Each point is reached from the start by the listed moves, each made 0, 1 or 2 times, or once backwards (-1), plus a little noise. Is the number of moves made odd or even? Then give how often each move was made.

Moves:
(1): [ 2.8 -0.2 -0.2 -1.1  0.7 -0.8]
(2): [-0.1  1.1 -0.5 -1.2 -0.8 -1.0]
(3): [ 0.4  1.2  2.2 -0.4  1.0 -0.9]
Start: [-1.3 -0.5  0.4  0.0  4.0 -1.7]
Points:
[ 4.1  0.3 -0.5 -3.4  4.6 -4.4] => odd (2, 1, 0)
[-1.4  1.8 -0.7 -2.6  2.4 -3.7] => even (0, 2, 0)
[-3.8  0.7  2.7  0.7  4.3 -1.6] => even (-1, 0, 1)
[-1.3  3.1  1.4 -2.6  3.4 -4.5] => odd (0, 2, 1)
[ 5.2  0.5  5.1 -1.8  8.4 -4.0] => odd (2, -1, 2)

Moves:
(1): [ 0.3 -3.9  2.7 -2.5  2.8  0.1  2.3  1.2  0.3]
(2): [-1.9 -0.5  0.7  0.3  0.6  0.2  0.5 -0.9 -0.4]
(3): [ 2.5  0.1 -0.8  0.5  2.0  2.6  0.5  0.8  1.2]
(4): [-1.6  0.1  0.6  1.5 -1.0 -2.8 -0.7 -1.8  0.8]
(5): [ 1.8  0.8  2.2 -1.9 -0.1 -0.9 -2.0 -1.2 -1.6]
(6): [-0.6 -1.9 -0.2 -0.5 -0.7 -0.4 -0.2 -0.3  2.7]
Start: [-0.8  0.5 -2.7 -0.7 -1.0 -1.9  0.5  0.4 -1.7]
Points:
[ 6.4  8.0 -1.7 -3.2 -3.6 -0.8 -5.1  0.0 -8.3] => even (-1, -1, 0, -1, 2, -1)
[-3.2 -7.1 -2.4 -1.0 -1.2 -4.7  3.0  1.4  7.0] => even (1, -1, 0, 1, -1, 2)
[ 0.9 -5.7  1.6 -3.1 -0.4 -6.6 -1.3 -2.0  5.6] => even (1, -1, 1, 2, 1, 2)
